Every row gives one point. Any point is a mix of the corners, with weights that add up to 1. It lies inside the corners' shape when no weight is negative. Is each point inside? If not, which corners have a negative weight?

Corners:
(1): -18; 12
(2): 8; -103
(3): 60; 39
Points:
29; 24 -> inside
16; -40 -> inside
-20; -27 -> outside (3)
-34; -28 -> outside (3)

Corners:
(1): 4; 11; -23; -4; 18; 29; 15; -22; -78
(2): 31; -25; -29; -8; 25; -83; -64; 15; -16
(3): -66; 96; -4; -14; -108; 7; -8; 83; 26
(4): -28; -42; 49; -91; 51; -150; 0; 41; 2
(5): -7; 77; 3; 74; -49; 20; -41; -45; -51
(6): -96; -15; -55; 64; 25; 8; -47; -19; -17
(7): -5; -68; 46; -2; -4; -58; 89; -12; 4
(8): 2; 67; 0; -18; -13; 35; 33; 31; 31
(9): 24; 20; -11; 43; 37; 36; 19; 79; -81
(10): 32; -42; 46; -51; -41; 56; -74; -39; -25
Points:
-15; 41; -5; 5; -12; 15; 4; 12; 1 -> inside
-32; -4; -3; 8; -4; -22; -17; 11; -25 -> outside (8)
-45; -18; -2; -5; 20; -43; -19; 7; -12 -> inside
-34; 7; -9; 32; -18; 44; 1; -11; -18 -> outside (2, 4)
2; -13; -2; 0; 47; -65; 1; 34; -20 -> outside (1, 3, 10)
-9; 1; 5; -31; -7; -29; -11; 50; 18 -> outside (1, 5)
